Rows are points. The last column is the point's height on a tilted bowl or saddle (a function of degree 2), plus a little noise. Along how many of its main directions does it bend up, bend down or stay straight?

Points:
[[ -86    0   28   -3]
 [  10  -55  -31    9]
 [  22  -17  -47   13]
 [  74  -23  -35   -6]
 [  14   23    2   22]
 [  45   -5  -14    6]
 [  33  -57   13   -9]
 [  -1  -25  -40   10]
 [ -33   20   18   38]
 [ -24  -22  -44   -7]
 [  83   64   21  -59]
 [ -88   91  -21 -121]
 [ -18  -12   -8   10]
 [ -24  -19   11   17]
 [ -50   53   -3   -9]
 [  70   32  -59  -65]
 [ -35  -31  -62  -18]]
Directions: 1 up, 2 down, 0 straight

Points:
[[   0  -10   -8   18   -2]
 [ -23   27  -16   47   -3]
 [  58  -21   -6  -37  -20]
 [ -27  -15  -15   42  -16]
 [ -13   39  -56  -45  -72]
 [  11   30   -5    8    4]
 [ -54  -81  -56  -76  -86]
 [   6  -12  -36   25  -13]
 [ -12   -8    3   15   -2]
 [  10   69   28  -51  -54]
 [-105  -78  -28   74  -99]
 [  57   37   74    6   -5]
 [ -16  -39   40    9  -20]
 [  26  -52   30  -65   -8]
 [ -57  -42   31    3  -26]
 [  41   53  -14   13    6]
 [ -46   18   -5  -12  -12]
 [  95   -6   51  -19   16]
 [ -49   70   19   -6  -51]
 [  14   45  -71    0  -39]
 [   1   -4   60   63  -69]
 [  15   73   20   -8  -19]
 [ -37   22   52  -62  -49]]
Directions: 0 up, 2 down, 2 straight

Points, 49 rows:
[[ 19  -8  32 -60  -7 -52   4]
 [ -3  22 -26 -56  38 -36  29]
 [-30 -26  12 -41 -21  40  25]
 [ 29  94 -24 -61 -40  40  23]
 [-25  56  70  -7  -1 -34 -16]
 [ 29 -40   4 -33 -52  12  29]
 [-13  37  -2  43 -19 -35  19]
 [-14  24  57 -35  19   1  -5]
 [ 50 -26  25 -63  25  -7  38]
 [-15 -38 -41 -30  -5 -14  33]
 [-17 -41  24 -43  -2 -26  17]
 [  0  59  58  53 -43 -60   1]
 [-18  89 -86  20 -52  -7 105]
 [-15 -20  29 -60  -3  44  26]
 [-18 -29 -69  60 -66 -33  60]
 [ 28 -87  75 -44  21  18  95]
 [-36   5  -6 -29 -56  52  25]
 [ 16  59 -64  87  25  19  60]
 [ 19  65  20 -25  26   6 -12]
 [  0  20  18  34  59  10  27]
 [-43  -2  -7 -13 -22 -68  17]
 [-52  60 -10 -11  16 -15  31]
 [-34  -6 -46  42  49  -5  73]
 [-56  30  -3  -9 -48   7  30]
 [  1   9 -23  -1 -77 -83  39]
 [ 47  27  12 -15 -45 -34   7]
 [-19 -51 -18 -25  21 114  76]
 [  9  23  75  38   3  52  16]
 [ 16  16   0 -82 -76  34  35]
 [-45 -11  74 -28  -7  68  46]
 [ 19  -9 -34  33  71   3  52]
 [ 37 -56 -57 -31 -19  19  48]
 [ 13  -7 -23 -91 -83 -11  52]
 [ 42 -18  30  11  12  -1   7]
 [ 40 -43 -16  21  -5 -16  18]
 [ -8  -7  -7 -31 -44 -27  13]
 [ 23   7  -3 -45   7  -3  11]
 [-22 -16 -30  49  49  40  71]
 [ -6 -39  -1 -12 -20  -6  18]
 [-95 -46   5   6 -38  71  87]
 [  3 -36   7 -12  -9  12  20]
 [-41 -64  12  29 -45   6  44]
 [ 22  31  66   6  39   6  -8]
 [ 86   4  73 -41  44 -43  17]
 [-13  -6  22  27 -12 -44   6]
 [-19  51 -50  20 -19 -36  50]
 [ 10  12  70  46  39 -11   7]
 [  2 121 -15 -45  91   4  31]
 [ -7  -7 -29  66  38 -11  48]]
Directions: 3 up, 0 down, 3 straight
